Each row is a point. Each copy is the shape, with its points in the same order, stretched, turned, moved and blurred by noise. Say if it was mirrored as well.

Shape (6 x 3):
[[-22   2  20]
 [-36  21   0]
 [ 59 -53 -32]
 [-19  26 -26]
 [ 25  17  26]
 [ 65 -43   4]]
Copy 1:
[[  8 -28   8]
 [  8 -43  -4]
 [-98  38  -5]
 [-18 -39 -35]
 [ -3  38 -17]
 [-70  67   5]]
Copy 1 is: mirrored
Copy 2 (6 x 3):
[[ 23  -1   5]
 [  9  16 -26]
 [-58 -60  59]
 [-24   9 -16]
 [  7  23  45]
 [-21 -37  75]]
Copy 2 is: mirrored
Copy 3, 6 rows:
[[ -7  33 -14]
 [ 20  30 -34]
 [-30 -32  87]
 [ 31  10 -20]
 [-31  -5 -20]
 [-53 -28  68]]
Copy 3 is: mirrored

Shape (8 x 4):
[[ 68  53  48  24]
 [-25 -32  43  39]
 [ 17   4  66 -39]
 [ -3 -37  -6 -23]
 [ 14 -20  42  -9]
 [-36  -4  32  45]
 [ 36  35   1  -3]
 [-26  63 -15 -11]]
Copy 1 (8 x 4):
[[ 78 -10  -6 -40]
 [  3 -62 -64  26]
 [  5 -35  29 -52]
 [-36   6 -12 -27]
 [ -3 -33 -17 -37]
 [ 20 -46 -49  55]
 [ 37  26  12 -22]
 [ 37  41  48  50]]
Copy 1 is: only turned
Copy 2:
[[ 33 -40  41 -86]
 [-56  29 -19 -55]
 [ 18 -18 -55 -44]
 [-21 -17 -40   5]
 [-11 -16 -38 -45]
 [-45  46   7 -59]
 [ 42 -30  27 -18]
 [ 33  51  31  29]]
Copy 2 is: only turned
Copy 3, 8 rows:
[[  0  65 -44  60]
 [-34  38  50 -21]
 [ 28  10  26  62]
 [-10 -50  22   2]
 [ -2   6  25  35]
 [-17  48  30 -40]
 [  0  16 -45  33]
 [ 42  25 -44 -15]]
Copy 3 is: only turned

Shape:
[[-12   0  33  -5 -38 -13]
 [ -9 -19  52  12 -49  47]
 [ 25  45  -3  28 -50 -25]
 [-60  17   7 -52  59  40]
 [-37 -33 -41  45 -33 -32]
 [  2  56 -11 -40  -5  45]
 [-45 -44 -56  65  48 -49]
 [ 25 -27  24   6   7  10]
 [ 45 -57  12 -39  16   7]
 [  9  22 -47  -4  11 -17]]
Copy 1, 10 rows:
[[-24 -19  48 -51 -25 -13]
 [-51 -72  35 -66 -20  22]
 [ -1  34  43 -46 -11  28]
 [-54 -56 -54 -13  53 -71]
 [ -2  55 -15 -43 -87  14]
 [-19 -43 -12 -69  62  -4]
 [-11  72 -62  53 -86  -6]
 [-17 -37  15   7 -13  13]
 [ 27 -53  -2   5  -5   3]
 [ 23  30 -25 -12   8  -2]]
Copy 1 is: only turned
Copy 2:
[[-23  16  12 -13 -15  -5]
 [ -3  34  54 -28  -8  40]
 [ 23  -7  -2  -1   6 -27]
 [-62  -5 -15 -32  42  71]
 [  5   8   0  77  -3   0]
 [ -9  15 -30 -61  33  33]
 [  5 -43   5 121   4  34]
 [ 13 -17  19   3 -40  44]
 [  4 -10  -6  -9 -88  50]
 [ 12 -20 -33  22   6  18]]
Copy 2 is: only turned
